Each point is reached from the start by the listed moves, each made once or not at all, plus a little noise. Is the number of moves made odd or even? Then give how often each move was made.
(in the rows, 128 means zero)

Moves:
(1): [179 140 145 138 111]
(2): [124 199 127 130 134]
Start: [108 132 130 114 110]
Points:
[155 215 143 127 102] => even (1, 1)
[109 133 130 115 112] => even (0, 0)
[160 141 147 123  95] => odd (1, 0)

Moves:
(1): [171 150 140 131 136 120  98 124 107 126 131 133]
(2): [129 171 128 125 132 111 120 116 143 135 129 121]
(3): [126 133 172 128 140 143 126 135 128 137 114 150]
(4): [130 135 108 178 120 128 123 125 117 160 113 132]
(5): [143 113 126 149 163 130 136 140 156 148 151 107]
(6): [151 129 102 140 146 160 128 124 149 108 135 122]
(7): [138 138 128 121 113 125 178 109 129 128 131 134]
(8): [130 129 143 135 128 133 128 167 127 117 125 124]
(9): [150 119 137 134 109 115 121 119 160 139 113 140]
(10): [123 122 112 116 116 145 123 140 120 158 128 133]
(11): [122 128 124 134 126 129 127 127 141 110 164 135]
Start: [135 123 101 136 107 139 124 118 128 151 114 142]
Points:
[185 176 150 160 161 131  92 121 160 168 162 148] => odd (1, 1, 1, 0, 1, 0, 0, 0, 0, 0, 1)
[165  94  92 152 110 146 120 133 181 212 120 138] => odd (0, 0, 0, 0, 1, 0, 0, 0, 1, 1, 0)
[176 112  58 148 133 188 178 118 169 182 146 126] => even (0, 0, 0, 0, 1, 1, 1, 0, 0, 1, 0)
[187 185 124 187  89 134  67 110 147 220 112 189] => odd (1, 1, 1, 1, 0, 0, 0, 0, 1, 1, 1)
[181 158 164 160 122 127 166 136 201 188 110 148] => even (0, 1, 1, 0, 1, 0, 1, 1, 1, 0, 0)
[180 173  86 190  84 170 147  87 192 203 118 182] => even (0, 1, 1, 1, 0, 1, 1, 0, 1, 1, 1)
